Rows are points. Each copy is the shape, with its points in the same order, stretched, turned, moved and blurred by noise. Say if it was mirrored as well.
In the rows, 128 means zero.

Shape, 7 rows:
[[154 130 165]
 [ 86 156 104]
 [141 117 153]
 [ 77 120 138]
 [120 128 108]
 [ 54 114 108]
 [128 128 135]]
Copy 1 (7 x 3):
[[119 107  83]
 [112 145 166]
 [125 102  98]
 [ 92 102 159]
 [142 120 142]
 [107 101 198]
 [126 108 122]]
Copy 1 is: mirrored
Copy 2 (7 x 3):
[[106 120  97]
 [136 154 194]
 [113 110 119]
 [101 124 189]
 [148 124 164]
 [120 123 228]
 [123 123 140]]
Copy 2 is: mirrored
Copy 3, 7 rows:
[[125 167 153]
 [ 92 121  86]
 [123 137 151]
 [ 72 106 136]
 [122 112 110]
 [ 63  68 117]
 [118 133 128]]
Copy 3 is: only turned

Shape:
[[136 117 140 108]
 [116  92 111  93]
 [ 89 152 199 116]
 [132  91 113 147]
 [116 175 116  78]
 [145 114 122 131]
 [121 183 126 150]]
Copy 1 (7 x 4):
[[156 150 139  86]
 [148 173 116  96]
 [ 96 141 183  69]
 [168 155 138 133]
 [ 91 115  99  63]
 [159 134 135 111]
 [ 94  91 138 109]]
Copy 1 is: mirrored
Copy 2, 7 rows:
[[126 103 129 117]
 [111  93  86 114]
 [209 118 142  85]
 [121 111 101 162]
 [116 143 127  60]
 [115 113 128 141]
 [144 172 146 117]]
Copy 2 is: mirrored
Copy 3 (7 x 4):
[[136 104 138 100]
 [162  88 145 121]
 [104 122 213  73]
 [121  92 114 148]
 [173 151 163  97]
 [128 106 113 129]
 [115 161 151 129]]
Copy 3 is: mirrored
Copy 4, 7 rows:
[[129 116 146 128]
 [127  84 108 121]
 [ 69 151 160  95]
 [114  94 130 185]
 [158 168 112  92]
 [129 118 142 166]
 [118 187 132 163]]
Copy 4 is: only turned

Shape (11 x 6):
[[144 148 107 136 164 141]
 [104  70 176 151 136 152]
 [116 146 132 169 128  31]
 [146  83 118 148 132 126]
 [107 149  82 143 125 157]
 [101 120 145 130 150 157]
 [117 150  83 141 128 150]
 [106 112  95 179 143 164]
 [ 96 105 134 138 129 166]
 [109 147  82 135 139 133]
 [124 113 186 144 124 166]]
Copy 1 (11 x 6):
[[116 152 162 124 158 136]
 [103  50 141 175  93 161]
 [ 74 179  90 144  73  54]
 [111 118 116 183 134 147]
 [120 174 155 116 114 172]
 [108  89 160 121 112 156]
 [127 172 153 117 117 161]
 [ 87 148 167 170 111 188]
 [112  93 154 138  95 174]
 [102 174 142 113 118 150]
 [148  72 172 151  96 148]]
Copy 1 is: only turned
Copy 2 (11 x 6):
[[144 108 148 143 169 127]
 [130  89 140 109  73 156]
 [118 130 165 121 100  29]
 [168 105 112 126 116 116]
 [127 114 123 186 153 140]
 [115  97 139 132 125 149]
 [135 116 119 175 159 131]
 [149  81 127 184 120 139]
 [125 100 123 149 116 157]
 [120 111 120 164 159 121]
 [134 127 168 121  95 168]]
Copy 2 is: only turned

Shape (11 x 8):
[[ 93  63 106 173 127 136 121 120]
 [ 69 115 144 107 119 131 120 124]
 [ 82  93 108  51 144 139 131 129]
 [146  66  91 106 119 132 129 132]
 [141 135 107 117  90 172 137 141]
 [100 142 169 138 142  89 142 114]
 [159 172 128 120 179 152 120 153]
 [127  84 131 135 117 129 171  99]
 [126 139 113 138 152 160 151 142]
 [ 98 166  93 141 107 114 113 141]
 [120 130 117 115 140 119 132 175]]
Copy 1, 11 rows:
[[118 131  78 102 162 110 121  67]
 [ 89  90 147 105 105 131 140 107]
 [146  76 159  96 132 133 163 128]
 [179 115 107 123 164  93 152 102]
 [151  96  85 149 101 130 176 142]
 [ 52 135 159 131 106  97 151 130]
 [124 140 128 192 132 160 171 166]
 [114 138  99  91 142  84 178 103]
 [114 132  90 150 146 139 169 153]
 [102  94 112 146  96 113 103 153]
 [102 100 125 170 151 120 158 130]]
Copy 1 is: only turned
Copy 2, 11 rows:
[[188  54 101 162 118 146 123 101]
 [110  99  82 160 121 158  95 103]
 [107  91 124 149 162 199  75 137]
 [158  73 156 114 150 156 101 116]
 [149 124 126  89 104 169 126 106]
 [104 128  97 182 128 101 126 123]
 [168 190 145 158 133 159 125 119]
 [130  69 135 141 127 136 153 129]
 [171 138 126 148 113 171 141 139]
 [162 141  67 117 117 139 104 123]
 [149 137 129 140 118 149  85 142]]
Copy 2 is: only turned
Copy 3:
[[122 129 114 192  60 163 131  67]
 [ 74 142 124 152 104 170 154  94]
 [ 62 182 129  99  97 143 123  36]
 [107 135 128 106  59 149  96  65]
 [ 90 147  87  88  67 133 115 150]
 [120  95 153 165 149 148 184 108]
 [162 187 129  94 133 119 108 155]
 [113 101 105 120  93 139 153  54]
 [138 175 104 107  99 123 140 120]
 [ 90 140 137 172  93 101 121 170]
 [118 156 166 108  91 142 132 134]]
Copy 3 is: mirrored
Copy 4 (11 x 8):
[[ 45 141 121 153 147 135 127 158]
 [113 155 140 101 131 129 176 163]
 [118 143 118  80 163 174 208 138]
 [ 77 110  94 119 139 154 150 111]
 [131 157  92 126  75 148 134 147]
 [152 117 166 143 143  86 154 148]
 [198 155  85 149 164 115 104 148]
 [102 108 162 143 119 150 147 127]
 [152 154 105 160 140 147 124 169]
 [126 168  76 165 100  84 156 160]
 [140 124  82 135 152 126 155 168]]
Copy 4 is: only turned
